Every row gives one point. The last column is the point's height on a tilted bowl or saddle (a function of degree 2), plus a little noise. Count its main directions that bend up, bend down and stay straight.

Points:
[[-38  23  44]
 [-81  30   4]
 [-41  -2  35]
 [ -7  17  50]
 [  0  34  45]
 [ -1  39  43]
 [  0  62  37]
 [ 48 -70  43]
 [ 31 -22  41]
 [ 66  54 -59]
 [  6 -38  50]
 [-78 -18 -26]]
Directions: 0 up, 1 down, 1 straight

Points:
[[-22  52 -41  40]
 [ 38  -5  -1   9]
 [-35  -3 -22  21]
 [-50  17  -7  24]
 [-18 -36  53  37]
 [ -8  -2   2  12]
 [-11 -75  12  57]
 [-35 -24  93  55]
 [-29 -46  -5  31]
 [ 95 -76 -20  65]
 [-32  14  32  20]
 [ 19 -64  44  62]
 [ 34 -52 -38  32]
 [ 44  33   4  12]
 [-13  36  -1  20]
 [-39 -88 -34  80]]
Directions: 2 up, 0 down, 1 straight

Points, 27 rows:
[[ -8 -25  12  23 -23]
 [ 14 -41  30  14 -24]
 [ -2 -20 -55  19 -32]
 [ -7   4  -7  32 -22]
 [-36 -10 -19  10 -28]
 [ 45 -13  46  50 -14]
 [ -3 -11 -10 -40 -15]
 [ 13  12   8 -13 -13]
 [  8  36  -6 -22 -19]
 [ 68  95  13 -47 -95]
 [ 37 -10   3 -23 -14]
 [  5 -31   4  21 -18]
 [-14 -43 -14  -4 -29]
 [  6   2  -8  22 -15]
 [ -8 -35  12   2 -23]
 [ -4  54 -10 -47 -17]
 [ 45  23 -38 -22 -26]
 [ 11  48  19  23 -34]
 [ 19 -24  31  28 -18]
 [  0 -32 -25 -28 -25]
 [ 61  41  -2  15 -19]
 [ 33 -14 -38  27  -1]
 [ 28  48  44 -36 -35]
 [ -1   2  34  -8 -17]
 [ 54  74   3   5 -53]
 [ 29  14  36  65 -26]
 [ -6   9  26 -56  -3]]
Directions: 1 up, 3 down, 0 straight

Points:
[[ 57 -29  44 -27  40]
 [  9  30  16 -13   7]
 [ 20 -33  11  38  17]
 [  2  30   7  40  13]
 [ 52 -36 -35   5  32]
 [  3 -21  62 -33  33]
 [-23   6   2  -3  -4]
 [ 25  95  21  -4  95]
 [ -9 -18  35   7   6]
 [-12  23 -11   1   0]
 [  8 -26 -26 -27  10]
 [ -5  10  34  33   8]
 [  1 -18  36  -9   5]
 [-10  26 -25 -42  21]
 [-22 -42  22  32  27]
 [ 57  37  53 -29  65]
 [ 11 -30  -1  12   3]
 [ 15 -31  53   4  24]
 [-31  -1  32 -18   8]
 [  9 -39 -55  21  36]
 [-23  14  20   5  -1]
 [-25 -30 -14   5   9]
 [ -4  19 -33   7   8]]
Directions: 4 up, 0 down, 0 straight

Points:
[[  4 -27 -51 -25  43 -52   9]
 [ 36  -9 -56  71  12 -16 -66]
 [-49  -7  29 -66 -31 -46 -83]
 [-19   4   4   8  47 -15 -14]
 [ 17  15   7 -11  39 -14   8]
 [  6  19 -18  54  43  -7 -36]
 [-35 -49  13  15  77 -16 -38]
 [-22  15   4  12  28 -27  -4]
 [-22  24  32 -30  37  17 -37]
 [ 20  -8   5  -9 -70  -4 -74]
 [-14  51  31  -1   5 -46  18]
 [-16  29   2  -2  17   6   6]
 [ 49 -10 -22  17 -38 -30 -88]
 [-27 -18 -53  -2  39 -27  -8]
 [  7  19 -10 -31 -22 -13 -12]
 [ 36   0  13  21 -27  25 -10]
 [  7 -16  35  -6  -3 -16  23]
 [-13 -19 -44 -23  15  30 -14]
 [ -3  29  -8   4 -36 -21 -22]
 [ 32 -38  22  47  24  -1 -28]
 [ 42 -95  14 -42  -4 -44 -26]
 [ -4  25  -2 -34   1   6   5]
 [  3 -27  13 -51  -7 -14 -21]
 [-11 -11 -45  -1 -18  12 -19]
 [ 30  47 -20  -9   9  37  52]
 [-22 -39  14  11   2  -3  33]
 [ 11   2 -15 -24 -30  47 -15]
 [ 14 -41  14  32  28 -38  -2]
 [-51 -15 -15  20 -23  19 -43]
 [-14 -27  18 -37 -16 -30  -7]
 [-24  40 -12   4  24 -23  16]
 [ 34 -17 -22 -43 -52  19 -95]
 [-15  18 -14  20 -28   2 -19]
 [ 52  15  37 -14 -17   1 -26]
 [ 25  21  14  -6   6  -1  13]
 [ -9  -2  41  -4  12 -34  21]
 [-13  -5  28  53   2 -44 -34]
 [-34  -5   0 -27  -9  23 -24]
 [-63 -23 -46 -19  11 -15 -80]
 [ -3 -32 -50  -9   2   6 -10]
 [ 23 -12 -24  -1 -46 -10 -61]]
Directions: 1 up, 3 down, 2 straight

Points, 45 rows:
[[ 10 -46  23  27 -23  24  11]
 [-10  43 -59 -33 -36 -28 -40]
 [ -7 -46  15 -45   9  20  -3]
 [ 15 -17  45 -25 -10  14 -22]
 [ 20  -9  56 -16 -14  12 -22]
 [ 38  25  -4 -35 -40 -28 -29]
 [  7 -16  19 -18 -13 -18 -26]
 [-36  18 -17 -83 -21 -34  23]
 [ 30 -23 -13  -2 -21 -25 -14]
 [ 69 -40  34 -31  23  -5  11]
 [-21  23 -46 -25  49  24 -12]
 [ 19  21 -21  61  34  25 -83]
 [ 19 -34  26  13 -12 -59 -21]
 [ -1   0 -44  -5 -36  -2 -40]
 [-21 -33 -40 -15   9  21   2]
 [ 15 -33  -4   1 -31   4  -5]
 [  0  65  56   9  69  36   0]
 [-12 -23 -52   3 -67 -19 -28]
 [ 49 -52 -41  -4  30  -4  12]
 [-19 -37  -5 -10   0  18  -2]
 [ 30 -37 -12  35 -48  -1  16]
 [  8 -21   0 -28  -4 -35 -23]
 [ 20  15  44 -35 -17  59  19]
 [-16   3 -44  11 -27  -4 -36]
 [ -3  -3   4  -8 -22  43 -17]
 [ 23 -10 -43  24 -10  23 -47]
 [ -9 -54 -46  29 -20  17  15]
 [ 19 -36 -40  55  -7  14 -16]
 [-18 -43  11 -73 -26 -49 -38]
 [ -2  -2  26  14 -42  -8 -22]
 [ 43 -11  29 -34 -15 -11 -13]
 [-38 -77   6  25 -47  18  58]
 [-24   2  48   8   3  12 -26]
 [-33  39 -24 -19  20  16   3]
 [-33  -9 -31  -6 -32 -38  -3]
 [  6 -14  -6 -48  30  31   5]
 [ 44 -33  43 -51  20 -13 -25]
 [ 16 -40  25  15 -78 -36  -8]
 [ -7 -32  95  10  27 -17 -95]
 [ 24 -39 -35 -52 -71 -33 -27]
 [ 49 -40   6  34 -49  34  44]
 [  5 -33 -13  -2  22   7 -15]
 [-27  21  -9  12  -4 -46  -8]
 [ 52  46  20  16  -6  36  14]
 [  4 -43 -40   7  44  13 -19]]
Directions: 3 up, 2 down, 1 straight

Points (64 x 9):
[[ 34  21  -7   9 -56 -11  -6  54 -51]
 [ 23   5  53 -17   8  20 -20 -22  23]
 [-64   9  -1 -23  15 -40   6 -22  -3]
 [-42  -5  -5  17 -29  14  28 -25   9]
 [  9  49 -23  15 -22 -16   9 -23   0]
 [ -1  33   4  34  95 -39 -13  52 -95]
 [-32  12  12  49  27  44  11  17  24]
 [-39 -29 -53   9  36   1  21  50  32]
 [-19   6  14  25   4  -1 -10 -15  -3]
 [  5  44 -40 -42 -26 -17 -66  61  41]
 [-73  19 -54  40   0 -34 -19  34  -2]
 [-30 -53 -21 -52  -6  16  -4  40  10]
 [ 11  17  21 -19  -2  29  10 -14  14]
 [ 37 -12  -7 -20  -3  17  67  -9  22]
 [  9 -14 -56  22 -32 -19 -15  17 -41]
 [ 41 -23  15 -44  -2 -40  25  -9   5]
 [ 17  46 -43 -41 -27 -17   6   9  15]
 [ 15 -24 -10  27 -22 -37 -42  18 -66]
 [ -8 -71  36  -4 -10 -18 -43   7 -44]
 [-36 -19  -9 -13  26  15  25 -67  37]
 [ 38 -23 -43  -7   7  13   1  14 -13]
 [ 17 -27 -22  -4  24  -4  24   0   4]
 [ 23 -56  48  74   1 -26 -11  -7  -8]
 [ 46  50  69 -30  13  -3   2  -9  66]
 [-27  -9  -4 -22  -9   7  59  37  33]
 [  8  59  12 -48  39  25  -6 -55  59]
 [ 22  54  -1  -1   8  34  40  13  26]
 [-16  45 -55  11   5  22 -44  76  70]
 [ 38  34  64  35 -38 -62 -12 -24 -70]
 [-25 -26  34 -13  -9  12  62  66  47]
 [-18  17 -13   3  -8  25   7 -51  12]
 [-37  44   9  -1  53 -22  59  10 -24]
 [ -6 -19  -8  43  -2 -52  32   4 -51]
 [ 32   0 -29  25 -30 -34  10  -2 -45]
 [-23  34 -46  -2  15   1 -15  14  23]
 [ 32  45  12   6 -32 -58  21 -15 -36]
 [-52  -7  21 -46  22 -39 -11  -5   3]
 [-64  13 -15 -19  15 -25  22  13  12]
 [ 28   9  13  -2   2 -21 -16 -15  -5]
 [-35 -25   6 -41 -26 -21 -32 -19 -28]
 [-11   5  -7   8 -15  50  11  26   7]
 [  1  12 -66 -38 -18 -16  72  16  30]
 [ 38  14   2   6   3  25  32 -34  19]
 [-33 -10  31  26   8  61  20 -26  34]
 [-19   3 -14 -37  14  29  32 -53  24]
 [ 53 -38 -51  12  16 -12 -50 -55  41]
 [  2 -28  -3 -45 -20 -48  64 -18  21]
 [-42 -35   6 -37  20  13  32   4  33]
 [-17  12  -2  17 -11  16  38  35  18]
 [-13  -5 -16  24  16 -15  -4  30 -13]
 [ 24  19 -27 -23 -41   2  23  -1 -21]
 [ -4 -28 -16 -14  47  37 -24  19   5]
 [ -7 -17  33  12 -15  11 -16 -55  12]
 [  1  77  -8 -20 -33   6   9 -57  44]
 [ 33  24 -14  18  38   0  31  62  -7]
 [ 32   0  10  31  23   0 -14  27  -6]
 [  0  27  25   2 -15 -13  54  20  14]
 [ 36  36  -6 -37   0 -51  40   7  19]
 [ -6   4 -16 -14 -14 -36  -9  31 -32]
 [ 20  52  15 -40 -49  -8  -4  -2   6]
 [ -9  18 -21  -1 -13  35   6 -21   1]
 [ 11  23 -22   6  -3 -27  28 -27  -3]
 [-13   0   4   7 -28 -18  12 -52 -11]
 [-29  25  33 -11 -10 -13  -8  13  -8]]
Directions: 4 up, 2 down, 2 straight
